Each row of a before or after table is a point. The points were changed in one or more steps. Then noise was added and the rows were shuffled. The steps act on columns, c1 being the first. Write out the steps. A step turns or swaps two columns, mirrors them in a line or flattens them onto one, adds a multiple of one to another, or multiplies or shifts one. Angles are multiples of 10 degrees, from the lower column toward the higher: turns from -170 to 170, lines from 10 to 170 but not 90. Use the fewest steps. Two steps may share a column if one is a turn and the other turns, adds or multiplies; they go together, in the order done. Otherwise the lowest column goes first.

Before, 14 rows:
[[ 0.3  0.6  3.3]
 [-4.1  4.2 -0.3]
 [-0.1  3.1 -0.8]
 [ 0.2  1.9  3.3]
 [10.1 -3.9 -3.1]
 [-4.9  2.6  1.9]
 [ 2.7 -1.2  0.8]
 [ 0.7  2.0  3.4]
 [-0.7  4.1  1.0]
 [ 0.5  0.3  0.7]
 [ 1.8 -6.6 -2.1]
 [ 0.8 -7.5 -0.5]
 [-1.0  1.4 -0.8]
 [ 1.0 -9.3 -3.6]]
After, 14 rows:
[[-4.1 -4.0  1.0]
 [ 1.9  5.5 -4.2]
 [ 0.0 -3.2  0.1]
 [-1.0 -1.6 -0.5]
 [ 2.6  1.4  0.4]
 [-0.7 -3.6  2.4]
 [ 0.4  0.6  3.3]
 [ 0.6 -0.7  3.9]
 [ 0.8  6.9 -3.0]
 [ 0.2 -0.5  3.7]
 [ 0.6 -0.2  0.6]
 [10.3  2.3 -4.1]
 [ 1.1  7.7 -6.6]
 [-4.9 -1.7  2.9]]
Steps: mirror c2 and c3 in the line at 80 degrees

Before:
[[ -3.9   4.8  -0.5   0.0  -1.6   0.2  -4.3  -1.4]
 [  4.3   5.8  -4.3  -1.6  -0.4  -3.7   1.9   0.0]
 [ -2.0   4.7   0.6   0.5  -2.2   1.1   2.6  -6.0]
 [ -4.3  -0.4  -4.7   2.8   7.4  -4.5   1.3   0.2]
 [  3.1   3.8  -4.6   8.8  -2.1  -0.6  -2.1   0.8]
 [ -3.7   2.4  -3.0  -2.4   6.2   1.8   2.7  -1.2]
 [ -3.7   3.1  -0.4  -3.4   1.6  -0.8   1.9  -0.8]
 [ -2.0  -3.6  -1.8  -3.2   2.4  -2.1 -13.9  -1.9]
 [ -3.9  -3.1  -3.5  -1.1  -2.1  -0.1  -0.3  -1.6]
 [ -1.7   3.4   4.9   1.7   6.6  -1.5   1.3   1.0]
 [ -3.8   5.1   3.8   0.5  -2.1   1.1  -2.5  -3.4]
 [  0.5   4.5  -3.9  -0.1   0.7  -3.6   2.8  -2.5]
 [ -4.3   4.7  -1.2   7.2  -0.8   0.1   1.2   0.5]]
After:
[[  3.0   3.8  -4.5   8.6  -1.9   0.8  -2.2   0.7]
 [ -2.1  -3.5  -1.9  -3.3   2.3  -1.5 -14.0  -1.8]
 [ -3.5   3.3  -0.3  -3.4   1.6  -0.8   2.0  -0.7]
 [ -3.8   4.9  -0.4   0.1  -1.7   0.5  -4.2  -1.6]
 [ -4.3  -0.2  -4.7   2.9   7.5  -3.0   1.2   0.0]
 [ -3.8   2.4  -2.9  -2.4   6.2   2.8   2.8  -1.2]
 [  0.5   4.6  -4.0   0.0   0.6  -2.6   2.8  -2.6]
 [ -4.4   4.9  -1.2   7.3  -0.8   0.4   1.2   0.6]
 [ -4.0  -3.1  -3.5  -1.0  -2.2   1.0  -0.2  -1.7]
 [ -3.8   5.2   3.8   0.6  -2.1   0.0  -2.3  -3.3]
 [ -2.0   4.5   0.7   0.5  -2.0   0.9   2.4  -6.0]
 [  4.3   5.7  -4.3  -1.7  -0.4  -2.5   2.0   0.0]
 [ -1.8   3.4   5.0   1.7   6.6  -3.0   1.5   1.0]]
Steps: add -0.3 times c3 to c6

Before, 14 rows:
[[-4.9 -2.2 -5.9  0.2  3.4  4.2 -2.5 -2.7  4.1 -4.2 -2.4  3.6]
 [ 2.0 -1.1 -4.9  1.2  2.5  5.6  1.0 -4.1  3.3 -0.3 -0.3  2.9]
 [-1.4  3.0 -4.0  2.2 -4.6 -2.9  1.0  0.4  4.5  4.1 -2.3  4.2]
 [ 9.7  1.4  1.7 -1.2 -4.7 -2.4  6.0  5.0 -2.3 -4.6 -0.1  2.1]
 [10.4  0.4 -2.0 -2.4  0.2 -3.9  4.5  5.6  3.0 -1.9  2.8 -2.5]
 [-0.4  2.1 -1.7 -2.3 -4.5 -0.9  6.2  0.2 -0.4  2.7  2.6  1.5]
 [-0.9 -3.6 -5.2  1.5 -6.0  0.4 -0.3  1.2  1.9  2.2  0.5 -0.9]
 [-0.3 -0.3 -4.1  5.7 -0.8 -5.5  3.3  0.4  0.7 -0.5  2.6 -3.0]
 [ 5.6  0.3  0.1  3.8 -3.2  0.5  3.7  2.6  4.3 -2.4  3.9  0.8]
 [-1.5 -2.7  1.8 -0.8  1.1  3.9 -0.3 -3.9  5.1 -0.2 -4.3  0.4]
 [ 0.1  0.6 -4.3  1.2  1.8  8.1  0.7 -3.3  3.4 -1.9 -7.0 -1.1]
 [ 0.4 -0.1 -2.2  2.1 -2.4 -1.2  6.7  7.2  3.5  0.5  1.6  0.0]
 [ 1.8 -3.2 -0.4  1.4  4.3  5.8 -0.6 -0.4 -0.4  2.1 -4.4  2.8]
 [ 6.5 -3.6 -4.2  1.2 -2.3 -3.7  9.2  1.3  4.3 -3.2  0.2  2.1]]
After (14 x 12):
[[ 1.7  0.4  0.2  3.7 -3.3  1.1  3.6  4.9 -0.9 -2.3 -1.2  0.5]
 [ 3.6  0.7 -4.0  1.2  1.8 13.0  0.8  2.3  4.3 -2.1 -2.8 -1.1]
 [-1.9 -2.2 -5.8  0.1  3.3  6.8 -2.7  3.0  3.9 -4.2  1.2  3.7]
 [ 3.7 -3.5 -4.2  1.3 -2.3 -5.8  9.2  4.6  0.4 -3.4 -3.0  2.0]
 [ 4.9  0.5 -2.0 -2.6  0.1 -6.4  4.6  4.9 -4.2 -1.9 -4.0 -2.6]
 [-0.5 -0.2 -2.1  2.1 -2.6 -2.1  6.7  5.8 -5.7  0.4  0.3  0.0]
 [ 0.2  3.1 -4.0  2.3 -4.4 -4.7  0.8  4.2  1.0  4.2 -0.3  4.4]
 [ 1.1 -2.8  1.8 -0.6  1.1  6.2 -0.3  3.5  5.5 -0.1 -1.2  0.3]
 [-1.4  2.1 -1.5 -2.4 -4.5 -1.5  6.0 -0.1 -0.2  2.9  1.4  1.6]
 [ 5.6  1.3  1.9 -1.4 -4.7 -3.9  5.9 -0.5 -5.6 -4.4 -5.0  2.1]
 [-1.8 -0.2 -4.1  5.7 -1.0 -8.8  3.3  1.0 -0.2 -0.5  1.2 -3.0]
 [-0.9 -3.7 -5.2  1.4 -6.0  0.4 -0.4  2.0 -0.6  2.4  0.5 -1.0]
 [ 1.4 -1.1 -5.1  1.0  2.2  8.9  0.8  2.0  5.0 -0.4 -1.1  2.8]
 [ 3.1 -3.2 -0.3  1.6  4.3  9.4 -0.5 -0.7  0.1  2.0 -2.6  2.9]]
Steps: flatten c1 and c11 onto the line at 140 degrees; multiply c6 by 1.6; turn c8 and c9 by -70 degrees

Before, 10 rows:
[[  2.5  -0.8  -8.0   3.5  -1.9   2.0  -5.2   0.0   0.9   3.0   1.9   1.0
    3.1  -0.1  10.7   2.4   1.6   0.7   3.1   3.7  -6.5  -2.4   1.2   4.7]
 [ -4.0  -1.2  -2.6   1.2   3.7  -6.5  -1.4   0.6   0.8   1.2   0.2  -2.1
   -0.8   0.8   5.1   3.6   3.6  -4.2   1.3  -2.2  -0.8   1.2  -3.8  -4.8]
 [  1.9  -4.9  -2.4  -1.1  -0.1  -0.7  -2.7  -0.2   1.7   2.0   2.5   1.0
   -1.6  -0.3   3.2  -0.6  -2.7   0.2   4.8   0.5   4.8   1.3   4.1  -0.7]
 [  2.8  -4.9   3.6  -3.4   7.3  -3.1   5.8   3.3  -1.0   2.4  -0.3  -1.7
   -4.8   2.1  -2.9  -1.3  -2.1   2.9 -12.1   1.1  -1.0  -1.1   2.3  -3.9]
 [ -0.6  -4.3   0.6   0.7   0.3   2.6   3.4  -6.4   2.4  -8.2   7.5   0.0
   -2.9  -4.3   1.4  -0.6   3.3   3.7  -3.9   0.2  -0.1   3.1  -3.7   1.8]
 [ -0.7  -1.2  -1.9   1.3   1.3   2.5  -2.7  -7.2  -0.8  -1.4   2.5   3.4
   -2.8  -0.1   6.5  -2.3  -2.7  -2.4  -4.0   5.3  -3.2  -0.8  -0.6  -0.7]
 [  3.1  -1.8  -2.6  -2.5  -1.4   6.1   3.0   0.4  -4.4  -8.2   4.6   0.6
    1.9  -2.8   1.4   2.0  -0.4   2.2  -1.0   3.0  -3.6  -3.0  -4.3   1.8]
 [  5.7   1.9   0.5  -3.1  -9.1   1.4   0.9  -0.9   5.0   7.6  -0.5  -2.4
    0.5   1.0   5.6  -2.6   1.5   4.1   4.7   7.9  -0.1   1.2  -7.0   5.3]
 [  3.5  -2.2  -1.3  10.5   1.0  -2.5   0.0   1.2  -3.4   2.0  -1.2   2.2
   -7.7  -1.2   2.3   2.1   3.8  -1.3   3.8  -0.3   5.1   4.2  -5.4   3.6]
 [ -1.6  -2.3   2.8   0.4  -0.2   1.8   0.9  -0.8   3.3   0.7   3.0   3.2
   -1.4  -2.1  -1.7  -0.9   0.3   0.2   3.6   4.6   4.7   1.3   0.7   2.3]]
After:
[[  5.5   1.8   0.7  -3.0 -10.5   1.3   1.0  -0.9   5.0   7.6  -0.5  -2.4
    0.4   1.0   5.6  -2.7   1.5   4.2   4.8  -8.2  -3.4   1.2   3.1   6.1]
 [  4.9  -2.4   2.8   0.4  -1.4   1.9   1.0  -0.7   3.3   0.5   3.1   3.2
   -1.5  -2.1  -1.8  -1.0   0.4   0.2   3.5  -0.1   4.5   1.1  -0.9   2.9]
 [ -1.5  -2.2  -1.3  10.6  -4.9  -2.6   0.1   1.2  -3.4   2.1  -1.1   2.2
   -7.7  -1.2   2.2   2.1   3.8  -1.3   3.8  -3.2   1.8   4.2  -5.5   3.6]
 [  0.3  -4.3   0.5   0.7  -2.2   2.6   3.4  -6.4   2.4  -8.1   7.5   0.0
   -2.9  -4.3   1.3  -0.7   3.3   3.6  -3.9   0.5  -2.1   3.0  -2.3   4.3]
 [  2.6  -0.9  -7.9   3.5   2.0   2.0  -5.3   0.0   0.9   2.9   1.8   1.0
    3.2  -0.2  10.7   2.3   1.6   0.6   3.1  -3.7  -5.0  -2.3   4.4   1.1]
 [  0.0  -5.0   3.5  -3.3   6.7  -3.2   5.8   3.2  -0.9   2.4  -0.4  -1.6
   -4.9   2.2  -2.8  -1.3  -2.0   2.8 -12.1  -3.1   0.3  -1.1  -4.0   0.0]
 [ -0.3  -4.9  -2.5  -1.2   0.8  -0.7  -2.6  -0.1   1.7   2.0   2.4   1.0
   -1.5  -0.2   3.1  -0.6  -2.5   0.2   4.7  -1.9   6.2   1.3   0.7  -2.7]
 [ -0.7  -1.2  -2.6   1.2   0.1  -6.5  -1.4   0.5   0.9   1.1   0.3  -2.1
   -0.9   0.9   5.1   3.6   3.5  -4.1   1.3   4.5  -2.6   1.1  -4.7  -5.7]
 [  5.3  -1.1  -1.9   1.2   1.5   2.4  -2.7  -7.2  -0.8  -1.5   2.6   3.4
   -2.9   0.0   6.4  -2.4  -2.7  -2.4  -4.0  -1.2  -3.2  -0.7  -0.2  -2.5]
 [  1.8  -1.7  -2.6  -2.6  -2.4   6.1   2.9   0.4  -4.4  -8.2   4.7   0.6
    2.0  -2.8   1.4   1.9  -0.4   2.2  -1.0  -4.0  -5.2  -3.0  -0.2   3.9]]
Steps: turn c1 and c20 by -110 degrees; turn c21 and c23 by -30 degrees; turn c5 and c23 by -50 degrees; add 0.7 times c7 to c24
